Every row gives one point. Each copy is the shape, with its points in the same order, stretched, turned, moved and blurred by noise. Is it also mirrored, or only turned?

Shape:
[[-36  -4]
 [ 18  -7]
 [-28  40]
 [ 20 -30]
 [ -6 -14]
 [ 28  12]]
Copy 1 (6 x 2):
[[-30 -29]
 [ 24   5]
 [-54   7]
 [ 44 -10]
 [  6 -11]
 [ 15  29]]
Copy 1 is: only turned
Copy 2:
[[  1  35]
 [ -6 -12]
 [ 58  51]
 [-30 -26]
 [-13   2]
 [ 22 -13]]
Copy 2 is: only turned

Shape, 9 rows:
[[  2  40  10 -24]
 [ -2  -7 -23  -3]
 [-27 -32  10  30]
 [ 12 -14  27 -10]
 [-20  -8  15  -3]
 [-16 -30 -27  23]
 [ 40 -15 -29 -16]
 [ 43  22 -10   8]
 [ 29  41  33  -1]]
Copy 1:
[[  0 -18  22 -52]
 [ 26  -6 -15   8]
 [-20  -5   6  57]
 [-18 -54   8   0]
 [-22 -14   1  11]
 [ 15   5 -16  43]
 [ 44 -40 -35   1]
 [ 55 -44   7 -13]
 [  7 -53  48 -38]]
Copy 1 is: only turned
Copy 2:
[[-31 -20  35 -31]
 [ 22   3  -7  -3]
 [-13  48 -49   5]
 [-37  32  10  22]
 [-32  10 -15  -1]
 [ 38  25 -42   4]
 [ 42   7  27  21]
 [ 12  30  47 -21]
 [-48  35  53 -30]]
Copy 2 is: only turned
Copy 3 (9 x 4):
[[ 34  15 -17 -27]
 [ -2 -17  15  11]
 [-17  -2  -6  46]
 [ -7  28   3  11]
 [-11   7  -8   5]
 [-32 -30  22  31]
 [ -8  -5  52 -13]
 [ 33   5  30   7]
 [ 46  40  -7   3]]
Copy 3 is: only turned

Shape, 11 rows:
[[ 23  35 -40  25 -35  -6  22 -16]
 [  1 -42   5  15  13  15   4 -42]
 [-31   5 -11  27  29  39 -10   3]
 [ -6  17 -17  19  13 -11  27  13]
 [  0  -7 -15 -42 -55  -1 -43  30]
 [-16 -13   1   2   4  42  48 -29]
 [  7 -35 -18 -50   5 -29  14  -5]
 [ -9 -32 -62 -23 -41 -24  -5  35]
 [-26  28 -10 -28   7  19 -33 -37]
 [-27 -17   2 -49 -13 -33 -39  21]
 [ 35  22 -21 -27  12   7   9 -17]]
Copy 1 (11 x 8):
[[-23  32  -3  13  -8  34  61 -10]
 [-19 -27   3 -43  21 -11 -14  14]
 [ 33  12  -5 -54  18   4   3  33]
 [  2  26 -21 -17   1 -14  31  15]
 [-19  21  16  42 -55  20 -46  16]
 [-11 -19  16 -19  18  -4  22  42]
 [-25 -18   0  19 -41 -50 -24  -6]
 [-40  17 -24  19 -92 -22 -14  25]
 [ 26 -15  46  -9   5  19  -8 -28]
 [  0 -12  -5  25 -48 -18 -48   4]
 [  1  17  38   6  15 -10  24 -33]]
Copy 1 is: mirrored
Copy 2, 11 rows:
[[ 25  22  28  -1   7 -24 -44  25]
 [ -6  -6  27 -34 -50  -4  -4 -17]
 [ 33 -11 -15  -7 -33  27 -38 -12]
 [ 47   5  10   3  -4   3 -11   8]
 [-37  28 -24  -1  26   7   6   3]
 [ 35  22  42   6 -28  12 -20 -39]
 [ -2  33  22 -12 -13  19  43   5]
 [  9  55 -44 -24  -5  -2   2  22]
 [-24   4  22  24 -27  31 -16   9]
 [-40  12 -19  15  -7  14  44  10]
 [ 15  15  53  -4  12  30  -8   9]]
Copy 2 is: mirrored
Copy 3, 11 rows:
[[-46  51   0  -5  34  16   5 -16]
 [ -1 -13  17 -29 -21  69  45  15]
 [-45 -18  20 -31 -40 -15  38  -4]
 [-35  26  -3 -11   3 -19  42  -1]
 [ 28  15  14  36 -36 -12 -40 -14]
 [-30  41  39 -41 -29  30  41  13]
 [ 47  34  -6   2 -27  26  17  -3]
 [ 15  58 -27  45 -41  -9  17 -20]
 [ -5 -12  38 -31 -20  -8  -2 -59]
 [ 54 -15   7  23 -34 -30   2 -19]
 [ -1  31  11 -46   7  16 -13  -6]]
Copy 3 is: only turned

Shape:
[[ 12  27 -23 -19 -23  11  39   4  18  -9 -14]
 [  8 -21  27 -20  10 -19  18  19  30  37  -4]
 [-34  -9  -8  33 -30 -13 -28 -40  -2   6  19]
 [-40  -8 -31  50   7   2 -36  -5 -19   2  39]
 [ -8 -39   7  -6   9  23 -10 -16  -1  23  19]
 [ -2  12 -32  13 -15 -38  32 -29 -10 -13  12]
 [ 32 -63   8 -25  29  11  30  20  10  39 -44]
 [ 42  25  -8  33 -38  -7  42 -12  11   1  -9]
 [ 11  20 -27   8 -10  -4  14 -17  35  -4 -30]
 [-11 -10 -12  41 -19 -43  -8 -29  10 -45   2]
 [-43 -25  13  20  12  31  15  -8  -9  12  -4]
 [ 22   4 -22  21 -25  -6  22  -5  32 -29   6]
 [-18 -37 -17  -1   8  33 -24 -10 -25  15  10]
 [-17  -2   5   4  15  32 -13 -43 -14   4  28]
 [ -2   4 -40  48  -3 -33   8 -39  25  -3   0]
 [ 12 -29  23 -22   6  -2  -4  15  -8  37 -40]
 [ 26 -16  30 -14  39   6   5  17   0  22 -27]]
Copy 1:
[[ 17  47   2 -39 -22  -3   2  36  22  42  -1]
 [ 12 -43  29  -9  -5  -8  18 -21   5  26 -33]
 [-10  27 -27  51  21  25  13 -29  -9 -23   2]
 [-49   1 -47  50  16  -6  15 -24   8 -56  34]
 [-16 -19  21  -7  26  12  30 -17  -2 -13  13]
 [  7  49 -35   3  13  12 -20 -39  31  15 -10]
 [ 14 -33  52 -74  27 -34  50 -11  -8   4 -56]
 [ 46  68 -21  -5  20 -35  -1  -3   6  39  -4]
 [ 34  52 -20 -15 -10  -4  26  22  22  19 -30]
 [ 20  66 -52  24 -15   6   3 -57   5 -38  -4]
 [-31  15  31   4  13 -16  27  -5   8 -30  -7]
 [ 23  65 -36 -11 -23 -12  15 -17  12  18  17]
 [-34 -16  11 -13  34   6  27   6  -9 -38  17]
 [ -8   9  13  11  29  26  15  -1  25 -28  45]
 [ 21  60 -56  28  16   0  28 -41  30  -2 -27]
 [ 15 -43  43 -30  23 -14  18  15 -19 -10 -49]
 [ 26 -41  37 -31  12 -28  18  11  13 -22 -20]]
Copy 1 is: only turned
Copy 2 (17 x 11):
[[  0 -20  11 -41 -15  15 -28   6  -2 -47  -9]
 [-31 -18 -13   7  36  44  21  49 -23 -26  -3]
 [-18  -3 -18 -20   0 -30  -2  -4  16  86 -14]
 [  8  -4 -22  -1 -14 -12   2 -20 -22 100  26]
 [  8 -24 -20   9  10  -3  46  21 -27  28 -23]
 [-19 -37  13 -21  18   5 -30 -35  22  17  -2]
 [-13 -13 -35  33  56   3  34  37 -52 -76   1]
 [-18 -19  -3   3  10  19 -88   2   4 -12 -41]
 [ -3 -11 -35 -42  18   1 -38  13  12 -14   0]
 [-22 -20  -7   7  23 -20 -38 -14  67  54  23]
 [-12  -6 -50   6 -36  -1  28 -14 -23  10  11]
 [ -4 -42   2 -10   5   9 -58  21  25   3  -2]
 [ 21   1 -17   3  -1 -29  47  -4 -40  36  -8]
 [ 29 -18 -33  -6 -13   7  42 -19   0  55 -33]
 [-17 -35 -45 -23  35  -5 -52  -7  15  49  10]
 [-22  29 -15  22  41  -3  31  23 -31 -36 -13]
 [  2  11 -34  38  40  38  27  15 -22 -34  -4]]
Copy 2 is: mirrored

Shape, 18 rows:
[[  15   32  -25  -17  -12  -27   10  -17    7   18   13  -12]
 [  18  -19   29   27    0  -17    3  -24  -11   17   -4   -4]
 [ -16  -28  -29   21   35  -13  -29   -3    9   18    0   61]
 [  14   50   23   18   22   14  -14  -15   58   17   14    1]
 [  18  -27   21   17   -9   18    9   19   -8  -32    7    3]
 [  18   -5   23 -120   11    6    3   13   41   -3    1    1]
 [  -1  -36   15   20   21    4  -13  -18   -7    7   33  -16]
 [   8   16   -1   12  -23  -51  -10   23   -5  -46   -8   -4]
 [ -46  -28   -5   13   41   23   12   -9   -7   20  -16  -13]
 [ -10    0   17  -25   37    1    0  -15   34   -6   -5   48]
 [  10    0   16  -62    2   10   -4   -4  -19   16    5    7]
 [  -4  -18   26   24   34   -1  -31   71   -8   14   15   -1]
 [  19  -34   21   25   19   18  -34   -4   -5    7   -9   -3]
 [  13   33   -4   18  -83   18  -53   -3   17   16   17    5]
 [  18  -12   21   11   37    3   -8  -11  -14  -42   -2  -11]
 [  22   30   14   18   45  -34    6   23    4  -28   -9  -13]
 [ -10  -14   14   10   44   10   -2   38  -16  -22    7   18]
 [ -83   25   -1    9   10    9   -3  -25    6   17   11    4]]
Copy 1 (18 x 12):
[[-51 -25 -32 -19  -8  -7  46  -4   5  -5  -1   4]
 [ 28   0 -31 -26 -17  37  30  -9 -14  18 -12  -8]
 [ 49  57  20 -22   4 -23  20 -14  17  -9  20  51]
 [-11 -30  17 -12  52 -10  41  41 -33   2  -9  15]
 [ 39  23 -23  -7  14  -9  -8   0   8   0 -13 -38]
 [-66  24  18  47  26 -27 -47   7 -74 -10   3 -40]
 [ 24  25 -44 -28  14   6  10 -35  -9   6 -38  27]
 [  2  -2   7 -35 -17 -23  27 -17  28  28  -2 -60]
 [ 33  23 -21  23 -13 -20  -8 -14 -12  15 -67  53]
 [ 16  18  57  22  18 -26  18  -6 -32  -1  -2  14]
 [-20  -4  -6   0  11  18 -27  -7 -32 -23  -8   0]
 [ 47  18 -16 -69  22 -46 -63  -2 -12   3 -25 -19]
 [ 44  44 -22 -25  18  34 -25  11  -7   7 -30   6]
 [  2 -38 -48 -27  47  42  -4  21  34  17  79  26]
 [ 21  34  16 -18  12  12  16  -6  -4  -3 -73 -26]
 [  4  -3  31 -46  -4 -38  34  11  -8  -2 -60 -57]
 [ 48  23  21 -27  18 -45 -22 -13  -1 -16 -44 -14]
 [ 17 -49  15  13  11 -32  20 -41  -7  36 -34  92]]
Copy 1 is: mirrored
Copy 2, 18 rows:
[[-20   0  23  14 -16   0   7 -27 -12  36 -16  18]
 [  6  -5 -11  18  22 -21 -26 -16 -37  25  14 -31]
 [  6  58  22  -8  26  35 -32   9  32  21  42 -22]
 [ 12  17  30  38 -40  -3  44 -19 -13  48  19 -62]
 [ 21 -28 -20   9  14 -10 -31   4  32   0 -11 -36]
 [-17  26  18  56 -10 -79  -5 -21  79  54 -43  18]
 [ -6 -25   0  38  58   3   5   4 -11  11  16 -25]
 [  7   2   1 -51   3 -18 -17   3  -8  20 -36 -32]
 [-33  26  -9  37  18  12  -4  43 -12 -16  59   9]
 [ 13  63   1  35  -5 -22 -17  11  28  44  13 -25]
 [ 17  18  11  35   0 -41 -13 -24  32  21 -12  37]
 [ 19 -18  26 -17  33 -22 -10  27  18  33  53 -28]
 [  8  -6   0   6  34 -16 -10 -27   2  -3  32 -44]
 [ 36 -24  89 -18 -59  -1  17 -77   2 -20 -38 -40]
 [ 16  -5 -50   8  42 -12  -2 -12  -6   8   4 -36]
 [  3   7 -36 -11   9 -26   1  13 -21  54  21 -35]
 [ 26   8 -15   7  32 -10 -21  42  35  20  34 -14]
 [-11  41  48  29 -19  22  22  48 -29 -26  27  19]]
Copy 2 is: mirrored
Copy 3, 18 rows:
[[ -8  14   1  25  -9 -29 -26 -13 -13  -6 -15 -34]
 [-10  15  10   0  18 -32 -40  36   4   7 -30  25]
 [-20  -4  -4  -5  33  12 -68 -11   8  63  -7 -15]
 [ 41  -8  23  29  15 -26 -43 -26  21  18 -17 -17]
 [  4   2   6 -27  28  -8  12  20 -16   3   7  29]
 [ 43 -16   1 -29 -69 -27 -30 -20 -36   7  49 -13]
 [  3  39  22 -10  26   4 -47   4 -19   8   5  17]
 [-37 -10 -24   6  28 -12   4 -14  -2 -19   7  17]
 [-24  28  49  -1 -10  10 -18  31  20  39  -3  20]
 [ 18 -13  -3   1 -15 -15 -47 -22   4  65   2   6]
 [ 21  19  -5 -21 -41 -14 -27  18  -5   6  10 -13]
 [ -3   4  19   4  35   1 -25  46  10  -4  45  11]
 [  5   9  20 -37  40  -9 -37  25  14   7  -4  21]
 [ 20 -20   1 -13  35  40 -24 -12   2 -47 -39 -29]
 [  3  26   1 -23  23 -30 -10 -10  11  14  14  28]
 [-16   6  -7  26  25 -60  -2   0  25  10  19  10]
 [ -1  12   2  -3  21  -5  -3  23   8  34  35  16]
 [-10  24  28  42 -27  51 -29 -11  22  30 -23   4]]
Copy 3 is: only turned
